Each row is a point. The points of each table are mixes of a few directions, plus a little noise. Count the directions of each table, and those that both share. Where both have some left over, give the other angles between the two spaces (their principal angles), to ten degrees, smallest first.

First, 6 rows:
[[-6.0 -0.2 -1.6]
 [-0.2 -3.0 -1.0]
 [ 8.5  0.7  2.0]
 [-3.2  7.0  1.2]
 [-2.0  2.7  0.4]
 [ 2.7 -7.2 -1.4]]
Second:
[[-5.1 -2.0  1.4]
 [ 5.3  1.4  1.9]
 [ 2.7  2.4 -7.9]
 [-2.9 -1.9  4.7]]
Directions: first 2, second 2, shared 1; angles 90

First (7 x 4):
[[ 2.6 -2.8 -4.3  2.2]
 [-6.6  7.2 11.0 -5.7]
 [-2.5  2.8  4.3 -2.2]
 [ 1.6 -1.8 -2.7  1.4]
 [ 0.5 -0.5 -0.8  0.4]
 [ 3.0 -3.3 -5.0  2.6]
 [ 1.5 -1.6 -2.5  1.3]]
Second:
[[-2.1  0.0 -2.2 -0.7]
 [-9.4 -2.5  1.3  1.5]
 [ 3.3  1.6 -3.9 -1.8]
 [ 9.6  0.0 11.4  3.0]
 [ 0.9  0.6 -1.8 -0.8]
 [-2.5  0.5 -4.7 -1.6]
 [ 0.1  0.0 -0.1 -0.1]]
Directions: first 1, second 2, shared 0; angles 60

First:
[[ 3.4 -4.6  3.5  8.6 -0.1 -3.8 -6.0 -2.0]
 [-0.7  5.6 -2.0 -0.4  6.4 -0.4  9.7  5.3]
 [-2.2  5.3 -4.2 -2.5 -1.7 -1.2  4.1 -2.5]
 [-3.2 -4.4  0.0 -5.5 -4.5 -1.8 -6.8 -1.4]
 [-2.4 -1.6  1.5 -5.2  0.6  4.7 -2.7 -0.4]
 [-1.7 -2.2  3.5 -3.5  3.2  6.3 -3.2 -0.1]
 [ 4.6  0.7 -3.7  4.1 -7.4 -4.6  2.6  0.6]
 [ 2.1  1.2  1.4  4.6  3.5  0.7  2.0  0.5]]
Second, 9 rows:
[[-1.2  3.7  1.9  1.3  3.6  5.2  1.9  0.5]
 [ 1.3 -1.3 -3.3  6.3  3.1 -2.8 -4.2 -0.3]
 [ 6.6 -7.1  2.5  3.0 -2.1 -6.2  1.1  3.6]
 [-5.4 12.4 -5.3  8.5  8.6  4.6  0.5  1.3]
 [-1.9  0.7  0.9 -4.0 -1.0  2.6  0.1 -1.7]
 [-1.8 -1.4  2.8 -8.7 -2.8  4.5 -0.9 -4.3]
 [ 2.9 -3.6 -0.4  0.4 -3.8 -6.6  1.2  2.8]
 [-1.5  1.4 -1.5 -2.1 -1.8 -0.6  0.4 -0.2]
 [ 1.4 -4.2  2.5 -5.0 -4.1 -1.1 -0.2 -1.2]]
Directions: first 5, second 4, shared 2; angles 30, 50

First, 9 rows:
[[ -2.3   1.4  -1.6  -0.5   0.2   0.4   3.5  -2.0  -2.1]
 [ -1.6   0.9  -1.1  -0.4   0.0   0.1   2.3  -1.3  -1.4]
 [  7.1  -4.0   5.1   1.7  -0.6  -1.2 -10.7   6.0   6.3]
 [  5.5  -3.2   4.0   1.3  -0.3  -0.9  -8.4   4.8   4.9]
 [  2.6  -1.4   2.0   0.7  -0.2  -0.4  -3.8   2.2   2.3]
 [  4.5  -2.5   3.2   1.1  -0.4  -0.7  -6.7   3.8   4.0]
 [ -6.6   3.9  -5.0  -1.6   0.6   1.1  10.1  -5.8  -5.9]
 [ -5.6   3.2  -4.1  -1.4   0.5   0.9   8.6  -4.8  -4.8]
 [ -3.4   2.0  -2.5  -0.7   0.3   0.5   5.1  -2.9  -3.0]]
Second (7 x 9):
[[ -0.2   0.0   0.1   0.0   0.0   0.1  -0.1   0.0   0.1]
 [  5.4  -3.1   4.1   1.5  -0.4  -1.0  -8.5   4.8   5.0]
 [  8.7  -5.0   6.2   2.2  -0.7  -1.7 -13.0   7.5   7.8]
 [ -4.1   2.4  -3.1  -1.0   0.4   0.7   6.3  -3.9  -4.0]
 [ -3.1   1.9  -2.3  -0.8   0.2   0.5   4.8  -2.8  -2.7]
 [ -3.1   1.6  -2.2  -0.7   0.3   0.5   4.5  -2.3  -2.5]
 [ -4.0   2.3  -2.9  -0.8   0.3   0.7   6.1  -3.4  -3.3]]
Directions: first 1, second 1, shared 1

First, 8 rows:
[[-0.1 -3.4  2.0  0.2  2.4 -0.9 -2.4 -2.7  0.6  1.3  0.9]
 [ 0.1  2.8 -1.7 -0.2 -2.0  0.8  2.0  2.3 -0.5 -1.1 -0.8]
 [ 0.1  3.8 -2.2 -0.2 -2.6  1.0  2.7  3.0 -0.7 -1.5 -1.0]
 [ 0.3 13.1 -7.8 -0.8 -9.2  3.5  9.4 10.4 -2.4 -5.1 -3.5]
 [ 0.1  3.7 -2.2 -0.2 -2.6  1.0  2.7  2.9 -0.7 -1.4 -1.0]
 [-0.1 -2.3  1.3  0.1  1.6 -0.6 -1.6 -1.8  0.4  0.9  0.6]
 [-0.2 -8.9  5.2  0.6  6.2 -2.4 -6.4 -7.0  1.6  3.4  2.4]
 [-0.2 -8.9  5.3  0.6  6.2 -2.4 -6.4 -7.1  1.6  3.5  2.4]]
Second:
[[-8.1  5.3 -3.1 -1.8  2.2  3.4  6.7 -8.9  6.3 -0.3  6.5]
 [10.0 -3.9 -4.1  2.4 -0.3 -2.6 -6.3 -4.1 -7.0  2.7  5.4]
 [-2.0  1.3 -0.3  0.9  2.0 -0.8  2.7 -3.2  3.4  1.7  2.7]
 [-3.3 -1.9  5.3 -2.0 -0.6  0.9 -1.1  7.2  0.6 -2.9 -8.0]
 [-0.9  2.4  1.0 -1.2 -3.3  1.1  2.0  8.1 -0.8 -2.9 -6.1]
 [-2.1 -0.1  3.5  0.3  0.3 -0.9  1.2  4.2  2.2 -0.1 -4.2]
 [ 3.0 -6.2  1.3 -2.1  0.2  0.9 -7.6 -1.4 -5.0 -1.2 -1.0]
 [ 3.4  3.4 -4.1  3.1 -0.4 -2.4  3.0 -1.9  0.4  2.8  4.7]]
Directions: first 1, second 4, shared 1

First, 10 rows:
[[ 0.5 -1.9  3.0 -0.4 -3.1 -0.9  2.3 -0.7  0.6  3.3 -3.7 -6.4]
 [ 3.2  2.1  0.6 -0.2  3.4 -0.7 -3.1 -1.6  0.0  4.6  3.6 -2.4]
 [-7.2 -3.2 -2.1  9.4 -5.8  0.6  8.6  4.6  3.5 -6.7 -1.2 10.2]
 [ 2.1  2.3 -1.7 -2.7  0.7 -6.5 -1.2 -3.2 -2.1 -1.9 -2.7 -4.1]
 [ 2.7  0.0  2.2 -0.9  3.6 -4.7 -0.3 -1.0 -2.0  1.7 -0.2 -1.8]
 [-0.7  7.1 -1.5 -5.3 -2.3  0.3  0.9 -3.4 -2.1  0.4 -0.7 -2.6]
 [ 3.2  0.9  0.4 -0.5  3.1 -1.1 -3.4 -1.4 -0.1  3.5  2.4 -2.8]
 [-3.0 -7.3  1.9  8.7 -3.0  8.3  1.9  5.6  6.1  3.0  3.0  4.2]
 [-2.9  1.0  4.3 -8.5  3.5  5.1  2.8  3.1 -6.1 -3.9 -0.8  8.8]
 [ 2.0 -0.8 -7.2  0.5 -0.3 -0.4 -8.5 -1.9  2.4 -4.0  0.4 -3.2]]
Second (8 x 12):
[[ 5.3  4.7 -1.5  2.2  1.0  5.8  1.7 -2.1  1.3 -2.1 -0.2 -4.9]
 [-1.7 -4.5  0.7 -0.4 -0.4 -5.3  0.3  6.3 -1.6  1.3  4.8 -6.5]
 [ 9.8  8.4 -4.6  5.4 -1.2  0.2  4.7  4.0 -0.1 -3.6  0.9 -7.9]
 [-8.5 -6.6  2.9 -3.9 -0.8 -5.2 -3.4 -0.4 -1.1  3.1 -1.3  9.5]
 [-2.8 -1.3  0.7 -1.2 -0.5 -1.4 -1.2 -1.3 -0.2  0.8 -1.8  5.7]
 [ 1.5  3.4 -0.1  0.1  1.1  6.4 -0.4 -6.3  1.8 -1.0 -3.6  3.8]
 [-0.5 -3.5  0.4  0.1 -0.3 -4.3  0.7  6.1 -1.3  0.9  4.8 -7.6]
 [-3.1 -0.6  1.6 -2.1  0.9  3.9 -2.2 -6.3  1.2  0.7 -3.7  7.7]]
Directions: first 6, second 3, shared 0; angles 40, 60, 60
